Rows are points. The points of each table are mixes of a few directions, plus a little noise. How many directions does each table use, and how many do they share? Where both have some left over, give the other angles between the two spaces (their principal angles), to ten degrees, smallest first.

First (4 x 2)
[[ -6  16]
 [-14  35]
 [ -3   9]
 [ 23 -60]]
Second (7 x 2)
[[ -1   2]
 [ 12 -30]
 [ 17 -43]
 [  6 -16]
 [-18  47]
 [-23  59]
 [  7 -17]]
Directions: first 1, second 1, shared 1

First (6 x 4)
[[ 18   3 -45 -21]
 [-44  -8 -20 -16]
 [  4   1  40  21]
 [-39  -7  18   4]
 [ 37   7   3   7]
 [ 23   5   5   6]]
Second (8 x 4)
[[ 18   3 -32 -40]
 [  8   2  35   2]
 [ -8  -1  38  27]
 [  2   0  36  12]
 [ -6  -2 -34  -5]
 [-11  -3 -60  -9]
 [-19  -4 -13  23]
 [ 16   3  30 -11]]
Directions: first 2, second 2, shared 1; angles 60

First (7 x 8)
[[-10   2  14  -8   0  12 -14  20]
 [ 49   4 -12  24  -6   7  60   5]
 [-36 -12 -16 -12  10 -23 -50 -31]
 [-12   0   3  -6   0  -5 -11  -7]
 [ -7   8  28 -10  -4  20  -5  31]
 [ 16  17  25   0 -13   2  47   1]
 [  1 -19 -42  11  13 -13 -26 -19]]
Second (7 x 8)
[[ 49 -14 -13 -29  40  15 -32 -23]
 [-32   1   0  -9  -7  12  -1  35]
 [-50   2 -31 -15 -16  -7  33  33]
 [ 26  15  29  -5  -7 -20  -4  -3]
 [  7 -12 -23  22   4  -5 -20  -3]
 [ 22   0  19  22   2   1   0 -35]
 [-21   8  20  15 -16   4  24  -6]]
Directions: first 3, second 5, shared 2; angles 90

First (11 x 12)
[[-32 -23  22 -22   4  21  20   1  -2   3   8   9]
 [  3   8   1  -8  -6  -7  11 -31   0 -21   3   5]
 [ 11  26   0 -16 -13 -30  19 -60   3 -46   5  13]
 [-22 -25  12 -11  -1  41  23 -22 -10  -1   8  -2]
 [ 29  12 -23  29  -2  -1 -23  10  -2  11  -9 -17]
 [-12  -9   8  -2   9  -4 -10  42   4  21  -2   4]
 [ 10  -2 -11  19   4   7 -18  27  -1  21  -6 -11]
 [-11  -1  10  -9   8 -20  -6  33   8  10  -1  11]
 [-12   6  14 -25  -4 -18  20 -28   4 -27   7  17]
 [ 24   2 -23  30  -2  19 -17   3  -7  14  -7 -21]
 [ 12   5  -9  15   3  -8 -18  25   2  14  -6  -6]]
Second (11 x 12)
[[ -4 -21   7  16  -1  22   2 -12  -6   8   5  -9]
 [ 26  11 -17  27  -4  -6 -17  -5  -1   2  -5 -13]
 [-32 -29  19  -9  15  15  -4  60   3  35   1   5]
 [ 24   5 -15  31  -2  -2 -20   5  -1  11  -6 -15]
 [  0  -3   1   3   0   4   0  -2  -1   1   1  -2]
 [-10  27  -4 -37  10 -36  -5  55  12   3 -10  21]
 [ 18   7 -13  21   1  -7 -19  17   2  12  -7 -10]
 [-14  15   8 -43  -8  -9  35 -48   0 -42   7  20]
 [-13   0   9 -23  -3   2  21 -25  -1 -19   6  10]
 [ -7 -17  10   4  -5  21  15 -37  -7 -10   9  -4]
 [ 12   6  -7  10  -3  -3  -5  -8  -1  -3  -2  -5]]
Directions: first 3, second 3, shared 2; angles 30
